Each point is reached from the start by the listed moves, each made once or not at all, plus a little noise. Say if it took an odd or an even number of moves. Then give how often each move was made.
In the rows, 128 means zero.

Moves:
(1): [197  87  86]
(2): [173 156 109]
Start: [142 109 132]
Points:
[213  69  89] -> odd (1, 0)
[188 138 113] -> odd (0, 1)

Moves:
(1): [184 141 159 144]
(2): [138 128  96 128]
(3): [157 152 128  40]
(4): [123 157 132 158]
Start: [136 119 139 117]
Points:
[148 116 108 118] -> odd (0, 1, 0, 0)
[217 158 170  40] -> even (1, 0, 1, 0)
[214 186 174  72] -> odd (1, 0, 1, 1)
[225 183 143  78] -> even (1, 1, 1, 1)

Moves:
(1): [138 112 110 131 113 155  90 153  95]
(2): [110 146 145 129  64 130 126 120 145]
(3): [113 133 136 151 147 177  98 128 161]
(4): [ 86 122 176 141 160 142 101 159 102]
(5): [ 95 104  86 122 138 133 132 113 100]
(6): [144 134 123  77 145 121 127 106 131]
Start: [ 97 137 177 133 115 144 163 133 136]
Points:
[ 35 136 229 175  87 237  66 181 128] -> even (1, 1, 1, 1, 0, 0)
[ 81 122 203 100 148 179 101 166  78] -> odd (1, 0, 0, 1, 0, 1)
[  7 114 195 162 178 209 113 149 115] -> odd (0, 0, 1, 1, 1, 0)
[ 52 158 236  95  98 157 132 132 129] -> odd (0, 1, 0, 1, 0, 1)
[ 82 165 201 105  91 189 128 105 184] -> odd (0, 1, 1, 0, 0, 1)

Moves:
(1): [137 155 132  91 115 126 129 113 137 117 117 162]
(2): [126 132 163 126 116 125 129 119 131 175 170 109]
(3): [123 148 129 115 128 100 129 130 127 133 112 133]
(4): [126 134 109 119 126 125 147 119 114 106 141 127]
(5): [107 110  89 125 116 141 109 128 131 155 126 127]
(6): [124 142 111 108 151  87  88 135 111 141 126 102]
(7): [138 124 107 135 105 160 116 140 128 135  93 135]
(8): [154 113 112 112 144 140 148 135 102 135 137 121]
(9): [ 94 109 147 104 152 154 114 110  85 129 111 167]
Start: [142 129 130 103 149 138 117 139 132 128  95 152]
Points:
[118 168  99   7 162 117  73 118  69 122  29 206] -> even (1, 0, 1, 1, 0, 1, 1, 0, 1)
[147 135  50  50 142 116  86 151  75 208 104 103] -> odd (0, 1, 1, 1, 1, 1, 1, 1, 0)
[158 120 148  33 139 201 119 117  77 183  82 201] -> odd (1, 1, 0, 0, 0, 0, 1, 1, 1)
[132 119  94  47 163 170 135 133  46 125  53 192] -> odd (0, 0, 1, 1, 0, 0, 1, 1, 1)
